Rows are points. Each copy is the shape, with its points in the same order, turned, moved and blurred by noise. Say if it was mirrored as well.
(in the rows, 128 means zero)

Shape (7 x 2):
[[ 59 173]
 [119 128]
 [171 117]
 [106  98]
 [ 95  93]
 [160 142]
 [111 132]]
Copy 1:
[[ 53 189]
 [105 132]
 [152 110]
 [ 80 107]
 [ 73 103]
 [149 136]
 [100 140]]
Copy 1 is: only turned
Copy 2 (7 x 2):
[[181 206]
 [132 144]
 [ 87 118]
 [155 120]
 [167 118]
 [ 92 147]
 [138 150]]
Copy 2 is: mirrored

Shape:
[[202  97 113]
 [120 128 107]
 [123 110 127]
 [181 124  72]
 [121 127 179]
 [131 167  90]
 [152 142  99]
 [116 200 108]
 [175 154 166]]
Copy 1:
[[210 122 113]
 [115 122 121]
 [138 116 131]
 [166 140  76]
 [129 137 182]
 [109 175  92]
 [149 150 102]
 [104 205 114]
 [171 177 170]]
Copy 1 is: only turned
Copy 2 (9 x 3):
[[194 104 103]
 [115 117 121]
 [122 111 140]
 [156 114  65]
 [137 138 185]
 [107 160  94]
 [139 141  96]
 [ 93 195 109]
 [178 169 151]]
Copy 2 is: only turned

Shape, 10 rows:
[[137 154 127  54]
 [100 122  92 161]
 [141 181 100 103]
 [175 174 153  74]
 [ 96  99 111 159]
 [112 150 158 100]
 [141 179 173  68]
 [ 86  89 108 138]
 [156  93 117 134]
 [127 168 133  96]]
Copy 1, 10 rows:
[[157 126  99  61]
 [102 131 102 171]
 [160 160  87 115]
 [199 142 127  71]
 [ 91 110 128 167]
 [131 141 146  94]
 [169 152 147  55]
 [ 84  97 115 154]
 [150  82 123 156]
 [149 152 114  93]]
Copy 1 is: only turned
Copy 2, 10 rows:
[[122 182 125  79]
 [ 99 135  91 185]
 [130 205 113 134]
 [155 192 165  96]
 [ 91 111 102 173]
 [ 94 163 157 119]
 [119 191 181  92]
 [ 81 108  95 155]
 [147 113 110 143]
 [112 186 139 123]]
Copy 2 is: only turned
Copy 3:
[[134 141 165  67]
 [100 129  89 156]
 [152 168 131 112]
 [171 136 194  97]
 [ 85 107 100 157]
 [107 135 178 121]
 [137 149 210  94]
 [ 71 101 100 137]
 [137  76 119 133]
 [126 156 160 111]]
Copy 3 is: only turned
Copy 4:
[[158 185 107  83]
 [ 78 128  81 157]
 [125 145  88  73]
 [167 152 136  56]
 [ 93 129 104 171]
 [121 168 151 117]
 [153 173 163  67]
 [101 147  94 182]
 [143 105 100 153]
 [117 154 111  89]]
Copy 4 is: mirrored

Shape:
[[ 70 158 172 149 140 151]
 [114 114 160 117 128  79]
 [ 99 131 131  65  81 144]
 [ 94  85  96 133  79 113]
 [126 103 175  81 150 131]
 [132 156 109 190  98 198]
 [134 111 127 107 147 146]
 [131 118  72 124 150 145]
 [161 113 122 117 121  47]]
Copy 1 (9 x 6):
[[ 51 161 155 165 124 129]
 [116 100 191 144 138  96]
 [ 98  80 117 104  89 101]
 [118  68 102 180 150  86]
 [101 101 175  89 138 145]
 [123 166  64 186 113 158]
 [120 119 127 102 157 139]
 [139 126  83 119 169 113]
 [192  93 173 124 151  71]]
Copy 1 is: only turned
Copy 2, 9 rows:
[[ 75 169 148 112 147 116]
 [132 136 103 117 114  53]
 [116 124  68  80  92 149]
 [112 129  61 168  82 117]
 [113  88 129  89 119  91]
 [131 161 142 179 137 201]
 [128  93 120 121 135 122]
 [125  90  87 160 152 142]
 [191 125  70 137 121  59]]
Copy 2 is: only turned
Copy 3:
[[ 64 134 168 134  85 157]
 [100 107 139 127 123  82]
 [136 112 120  78  56 123]
 [118  85  73 154  82 115]
 [ 96  84 153  76 128 118]
 [136 133 124 168  95 220]
 [108 105 118  94 139 158]
 [110 136  73 108 148 158]
 [142 109 108 135 162  67]]
Copy 3 is: only turned
Copy 4:
[[ 44 154 177 118 158 126]
 [ 95 163 160 116  79  93]
 [ 82 173 130  76  88 180]
 [ 93 132 110 154  73 157]
 [106 140 193  68  93 126]
 [110 160 159 174 186 195]
 [127 131 161  97 120 141]
 [144 114 117 117 142 145]
 [151 178 131 129  68  81]]
Copy 4 is: only turned

Shape, 12 rows:
[[159 138 180 145  70  98  99 163 166]
 [118 126 188 147 140 164 112 125 123]
 [124 131 140 135  87 121  81 136  92]
 [ 43  94 118  96 135 105 162  75 154]
 [188 186  94  85  94 135 127 145 200]
 [133 148 110 120 169 118 123  90 168]
 [167 117 145 145 170 152 129 116 101]
 [126 142 102  81  95 132  96 158 140]
 [132 107  89 118 185 145 113 186  70]
 [ 84 145  95 156 137 134 146 134 108]
 [157 118  90 129 115 163  72 142 183]
 [175 151  76 167  32 144 154 153 129]]
Copy 1, 12 rows:
[[175 161 167 127  81 105  97 146 163]
 [109 118 185 140 131 158 116 104 137]
 [138 139 142 112  84 145 100 125  88]
 [ 51 124  76 105 121  97 149  59 151]
 [190 223 105  86 163 134 132 145 171]
 [122 165 102 134 184 117 113  85 137]
 [154  97 153 135 175 156 123  95 108]
 [131 173 112  63 122 137 116 149 123]
 [121  82 119  93 185 145 125 169  63]
 [ 94 131  98 148 134 142 159 134  98]
 [150 159  95 104 149 171  66 148 158]
 [208 161  80 132  82 177 168 160 136]]
Copy 1 is: only turned
Copy 2:
[[171 129 195 117  78 106 112 182 157]
 [122 116 189 138 132 147 105 118 113]
 [155 128 133 101  97 122  78 147 115]
 [ 38  40 111  96 121  97 128 120 139]
 [160 146 129  83 112 156 172 153 231]
 [115 112 128 113 155 108 143  99 180]
 [158 113 155 131 161 131 150  95  99]
 [142 110 111  81 121 158 105 175 166]
 [167 101  96 119 208 147 123 158  83]
 [ 95 123  91 142 135 115 133 145 112]
 [178  98 119 149 123 161 107 137 202]
 [168 149  85 147  38 152 174 174 145]]
Copy 2 is: only turned
Copy 3:
[[148 131 144 164  72 104  83 150 156]
 [137 101 190 160 134 156 107 123 111]
 [132 141 131 139  90 125  82 127  85]
 [  7  87 125 113 135 158 116  91 148]
 [158 176  93  95  91 179 110 173 193]
 [109 126 117 114 177 161 105 104 164]
 [173 103 147 130 162 143 135 116 104]
 [111 148 103 103  88 155  82 166 118]
 [139 107  95 114 180 139 104 176  52]
 [ 78 148 111 156 168 146 132 134  96]
 [152 121  81 148 112 205  62 156 140]
 [146 183  67 172  53 154 164 147 117]]
Copy 3 is: only turned
Copy 4:
[[158 162 192 143  89 103  97 134 161]
 [102 124 186 139 142 175 106 128 102]
 [133 131 140 156 103 113  69 150  95]
 [ 40  80  98  92 125 119 130  77 126]
 [206 190  96  90 116 148 118 110 171]
 [131 130 110 119 182 143 120  89 141]
 [155 112 161 146 168 146 136 120  74]
 [159 127 105  92 101 132  78 148 136]
 [158  75 114 110 164 133 121 213  87]
 [ 94 123  92 138 130 156 132 165 105]
 [197 108 116 135 115 176  85 129 172]
 [183 172  97 152  37 149 163 159 117]]
Copy 4 is: only turned
